Every row gives one point. Before rounding, the points of a table are all equally far from one centre. They may lie mostly on one side of it. Write the centre, to within rounding.

Points (8 x 3):
0.14 0.23 0.30

0.13 0.46 0.31

0.12 0.27 0.31

0.06 0.21 0.28

0.28 0.23 0.25

0.09 0.35 0.32

-0.05 0.43 0.25

0.20 0.43 0.31
Centre: 0.14 0.36 0.03

Points (15 x 11):
-0.37 0.05 0.24 -0.43 0.16 0.13 -0.02 -0.62 0.20 -0.18 -0.09

-0.01 -0.16 0.46 -0.42 0.03 0.29 -0.35 -0.45 0.30 -0.06 0.06

-0.26 -0.28 0.42 0.00 0.12 0.12 -0.10 -0.51 0.45 -0.03 0.11

-0.27 -0.17 0.70 -0.12 0.10 0.04 -0.05 -0.33 0.35 -0.09 0.14

-0.12 0.00 0.25 -0.41 0.25 0.17 -0.05 -0.17 0.51 -0.30 -0.18

-0.46 -0.21 0.52 -0.27 0.14 0.17 -0.16 -0.39 0.07 0.05 0.21

-0.32 -0.30 0.08 -0.26 -0.02 0.18 -0.19 -0.55 -0.17 -0.31 -0.10

-0.02 -0.09 0.33 -0.33 0.44 0.16 -0.14 -0.44 0.36 -0.34 -0.23

-0.28 -0.38 0.37 -0.37 0.01 0.11 -0.23 -0.41 0.34 -0.10 0.01

0.05 -0.21 -0.06 -0.22 0.06 0.21 0.20 -0.45 0.24 -0.24 0.11

-0.05 -0.18 0.40 -0.35 0.02 0.11 -0.22 -0.59 0.33 -0.34 0.10

-0.24 -0.01 0.10 -0.50 0.20 0.23 -0.20 -0.37 0.15 -0.31 -0.33

0.08 -0.27 0.11 -0.36 0.43 0.03 -0.01 -0.47 0.30 -0.01 0.23

0.04 -0.30 0.52 -0.40 0.33 -0.03 -0.48 -0.23 0.28 -0.06 0.05

-0.21 -0.26 0.05 -0.23 0.44 0.05 0.01 -0.41 0.29 -0.08 -0.32
Centre: -0.05 0.00 0.20 -0.07 0.15 -0.03 -0.19 -0.20 0.02 -0.11 0.01
